Every row gives one point. The window is the flat piece filled in between its corners: a triangle in 3 columns, a solid with four corners in 4, and so on. A path goes straight from each point to the next, and from the last back to the first. After which points does the path pass through the window?
(in the rows, 128 means zero)

Window (4 x 4):
[[184 179 107 143]
 [ 90  91 113 132]
 [117 148  47  91]
 [143  85 173 126]]
Path:
(1): [180  89 129 151]
(2): [102 139 171  96]
(3): [ 87 171  79  87]
(4): [135 137  50 101]
(5): [134  84  87 112]
(6): [ 84 101 126 107]
(7): [136 183 179 167]
(8): [151  79  62 101]
Through the window after points: 1, 3, 7

Window, 6 rows:
[[148  90 106 141 154  58]
 [123 149  81 165 195 114]
 [156 149 103 114  62 130]
 [158 184 129  64 111 167]
 [ 30 101 207  81 157 115]
 [125 163  82 100 138 102]]
Path:
(1): [ 50  80 143  66 130 111]
(2): [109 118  93 123 158 141]
(3): [154 160 118 146 145 101]
(4): [163 189 101 129 116 111]
(5): [145 122  49  81 150 124]
(6): [140 137  86  93  89 146]
(7): [155 165 130 115  94 116]
(8): [ 66 160 229 119 179 119]
Through the window after points: 6, 8

Window (8 x 8):
[[123  92 136 127  44  43 127 180]
 [108 103 100 170  95 179 135 121]
 [171  76  86 201 183 180  79 126]
 [105 121 132 101 150  67 112 102]
 [115 215 156 108 143  78 172 170]
 [151 194 166 127 102   7 182  93]
 [147  82  59 107 171 139 182  99]
 [175 101 178 141 137 147 102 124]]
Path:
(1): [151 150 109 112 124  99  92 123]
(2): [121 137 115  98 142  94 113 109]
(3): [109  77 172 155 143  38 138 113]
(4): [128 130 145 163 138  99 159 111]
(5): [134 139  84  69  64  95  82 118]
(6): [216 136 101 127 116 156  94  86]
(7): [115 120 127 178 182  96 145 130]
(8): [ 92 109 146 201 196 108 158 128]
(9): [161 147 100 119 142 154 124 118]
(10): [146 107 129 114 106 143  85 121]
(11): [172 102 181 162 164 101 164 134]
(12): [143 123 188 140 152  65 168 119]
(13): [145 187  60  88 116  59 140 108]
(14): [188 166  81 141  74 104  71 164]
(15): [101  93 133 142 136  92 180 114]
(16): [141 103 139 133 159  93 157 112]
Through the window after points: 2, 4, 10

Window, 9 rows:
[[ 48  69 149 151 180 110 204 161 144]
 [162 167  99 190 158 110 149 171 119]
 [189  59 129 158 160 117 158 112  92]
 [112 105 139 143 217 129 233 111 166]
 [137 175 127 134 105  54 158 124 118]
 [174 115  88 119 202  78  98 112 160]
 [ 81 240  86  29  81 219  77  72  69]
 [112 137 163 186 133  90 123  89 155]
 [150 155 126  96 104 149 121 131 162]]
Path:
(1): [183 154 196 119 182  95 148 144 100]
(2): [150  39  63 169 123 141 153  85 108]
(3): [105 104 118 124 139 136 171  89 142]
(4): [116 141 150 123 179 107 143 126 142]
(5): [129 165 141 107 132 109 123 116 119]
(6): [118 172  68 116 115 115 145 104 113]
(7): [139 130  75 149 137 106 131  89 173]
(8): [105 194 209 142 167  77 142 179 102]
(9): [ 93 139 200 110 174 125 128 103 108]
(10): [117 145  53 123 103 148 154 134 154]
(11): [101 173  64 163 113 147 147 113 148]
(12): [129 181 169  71 160 104  91 112 114]
Through the window after points: 1, 5, 9

Window, 11 rows:
[[108 135  96 108 155 125 135 121 140  75 125]
 [111  82  84 159 144 130 143 114 102  82  72]
 [114 140 249 140 141 124 134  96 170 157 149]
 [108 120 110 143  63 153  95 164 126 140 152]
 [171 115 109 112 157 180 134 114 129 127 125]
 [122 201 218 190  97 133 188 143 172 115 116]
 [159 103  66 116 112 101 119  80  94  77  95]
 [167 102 138 101 142 110  45 191 120 169 142]
 [121 117 110  70  88 135 103 195  84 182 123]
 [120 168 187 173 150 121 144 115 106 134 163]
 [121 109  31 125  80 107 125 177 126 185 124]]
Path:
(1): [134  77 131 100  98 108 153 170  99 152 188]
(2): [122 164  91 111 127 160  86 143 127 148  63]
(3): [ 61 170 129 161 159 115  90 101 182 105  62]
(4): [145 132 152 142  95 141 172 142 106 135 152]
(5): [140  91 121 109 155 103 168 127 124 110 141]
(6): [134 189 132 156  93 162  62 134 111 169  92]
(7): [122 182 139 160  88 146  98 114 122 128 110]
(8): [124 125 201 152 141 112 216 180 158 130 158]
(9): [189 104 161 125 128 142 161 161 135  92 187]
(10): [ 98 149 112 113 107 108  70 130 125 181 102]
(11): [122 155 127 130 107 118  76 131  91 179  71]
(12): [152  75 107  96 128 127 134 168 128 100 175]
(13): [185  93 189 171 115  88 184 136 132 129 167]
(14): [106 146 125 138 134 142 109 139 121 123 102]
(15): [133 167 119 142 128 137 125 137 127 137  98]
(16): [114  86 133 129  91 129 153 159 121 103 171]
Through the window after points: 1, 7, 11, 13

Window, 12 rows:
[[174 138 107 101  66  84 134 113  55 105 105 173]
 [129  88  68  78 109 137 124 155 114 148 188 172]
 [111 209 183 128 221 135 148 101 184 101 136 145]
 [ 87 115 103 120  84  63 177  97 110  98  81 146]
 [119 208 173 183 173 150 167 198 149  68 163 134]
 [131 113  85  66 107  92 155 158  42 164 114 115]
 [179  90  81 127 115  69 129 131 109 130 148 108]
 [151  60 110  98  85 125 189  94  77 202 159 151]
 [111 176 160 168 171  90 133 157 156 151 119 183]
 [148  89 151  77  82 126 138 164 122 139 103 129]
 [ 77 194 184 174 150 139  96 126 132 108 135 118]
 [146 136 100  75  65  77 161 129 129 181 185 132]]
Path:
(1): [134 142 154 108 137  41 137 176 127  80 211 177]
(2): [123 165 105 132 117 155 151 126 109 159  63 105]
(3): [176  91  57 152  85 124 152 147 115 146  89 100]
(4): [110 131 154  86 106  87 148 120  87 144 161 168]
(5): [136 130 195 188 161  39 160 161 107  82 186 187]
(6): [127 133  85  77  86 135 138 125 114 147  97 134]
(7): [174 159  38 174  89  97 182 152 147 181 110 160]
(8): [123  91 161  66  89 103 124 122  67 120 158 131]
Through the window after points: 5

Window:
[[ 65  34  65 159 143  81 129 152 122  87 156 174]
 [ 96 149 109 130 112 176 181 150 124 130 102 160]
 [230 142 191 151 150 114  99 114 167 128 129  92]
 [106 173 107 194 213 115  84 179 100  94 177 142]
 [ 43 103  67 164 131 149  99 100 144  83 184 149]
 [117 180 109 120 173 170 106 147 178  92  44 155]
 [ 46 175 180 118 111 207 132 206 109 137 143  71]
 [142 104 130 123  91 100  87  94  98 122 124 139]
 [140  72 132 134 157  95  89  97 113 193 124 142]
 [168 166 182  49 157 116  73  88 125 142 177 178]
 [ 80 149 187 106 123  48 208 130  74 161 149  90]
 [ 99 127  72  93  97 112 111 129 133 140 178 117]]
Path:
(1): [ 94 146 101 142 120 116  65 123 188 141 164 161]
(2): [105 119  97 103 124 129 154 143 100 118 135 119]
(3): [138 145 135 108 153 149 114 111 126 105 141 110]
(4): [159 130 153 179 101  69  95 176 181 177 119 150]
(5): [ 66 169  96 193 133 108 128 187 162 139 168 152]
(6): [165 134 140 117 232 154  78 117  42  66 130 128]
(7): [144 107 149  98 146 150 121  88 101 118 173 114]
(8): [ 94 212 143  99 130 105  81 170 162 156 118 211]
Through the window after points: 1, 3, 5, 7

Window:
[[ 92 108 177 181 125 181  87 119 121 158 114  99 109 141]
 [124 111 127 104 139 169 116 112 129 100 113 172  75 210]
 [ 59 169 132  58 163 157 148 137 106 123 149 142  47 147]
 [148 105 181  92 116 148  73 119  80  89 148 171  53  95]
 [113 152  85  80  84 125  85 101  76  77 133 126 117  99]
 [133 100 229 194 111 197  89 199 137  87 198  88 113  80]
 [107 112 145  34 108 150 140  97  83  89  63  64 203 122]
 [147 160 114 116 111 157  84  85 175 128  85 192  98 112]
 [170 134 160 125  72 171 134 132  92 120 118 149  80 132]
 [153 132  87 116 182 138 146 138 123 150  80 174  79 156]
 [169 157 127  83 129   7 202  84 121 122 106 124 154 130]
 [134 146 111  25 132 158  93  91  98 132 176 139 121 126]
 [170 119 118  38  87 166  48 144 138 110 135 115  38 116]
 [102  78 130 175 101 133 174 129 141 143 121 166  92 109]]
Path:
(1): [116 114 156 121  89 143 123 162  91 156 111 132 133 144]
(2): [145 130 142 114 136 150 114  94 135  67 128 124  75  97]
(3): [152  98 137 140 115 172 113 112 115 100 130 133  70 121]
(4): [129 143 153 105 117 138 102 139 134 140 105 138 143 137]
(5): [143 158 106  90  98  86  77 175 139 151 135 168 138 166]
(6): [109 114 150 121 135 190 146  88 112  99 118 111  87 114]
(7): [139 107 134 123 159 186 156  91  92  63 125 116 107 142]
(8): [129 151 154  91  80 111  69 151 176 192 111 177  76 124]
(9): [119 153 150 113 101 132 105 144 133 133 114 182  77 143]
(10): [177  82 101 128 172 168 134  74 111 109 151 107  99  92]
(11): [135 124 131 109 135 177 140  95  98 107 112 107 112 135]
(12): [109 117 165  74 113 129 110 139 126 121 112 131 120 128]
Through the window after points: none

Window (14 x 14):
[[ 97 133 153  48 168  78 170 137  92  41 116 149 116 182]
 [214 140 191 118 131 146 169 124 160 118 126 133 148 201]
 [111 151 127  55 213  87 123 215 126  68 107 129 122 171]
 [ 98 108 124  52 135 112 106 141 108 105 115  92 117 193]
 [149  72  72 116  62 189 169 112 151 132  91 175 134 130]
 [154 132  17 128  92 195 148  53 163 109 104 136 113 155]
 [150 209 219 109  94 126 188 156 137 151 118 127 101 115]
 [144 145 187 137 122 146 193 133 183 124 180 101 139 116]
 [123  97  64 173  77 151 153  88 183 138 105 171  89 184]
 [129 102  89 108 142 161 104  49 188 137 104 178 132 143]
 [122 115 101 108 179 103 130 140  45 105 121 148 136 177]
 [ 93 120 175  81 210 115 166 173  77  74  65  93  89 162]
 [207 139 198 118 112 103 159 137 162 109 146 112  78 101]
 [156 161 198 149  99 123 130 135 162  75 111 113 153 125]]
Path:
(1): [140 116  80 136 133  90 185  24 182 146  81  76 107 152]
(2): [116 117 148 116 126 166 124 207  97  82 127 195 101 177]
(3): [103 141 135  81 144 136 140 142 127  96 129 153 113 166]
(4): [225  70 165 154 150  60 181 197 148 124  31  76 137 130]
(5): [136 115 127 129 139 120 151 106 137 139  99 102 137 122]
(6): [131 148 152  87 131 164 146 121 169  95 136 172 103 168]
(7): [142 150 137 120 142 138 125 125  87  95 151 146 104 155]
(8): [116  74 126  95 149  93 215 150 180 133  77 102 186 150]
Through the window after points: 1, 5, 7
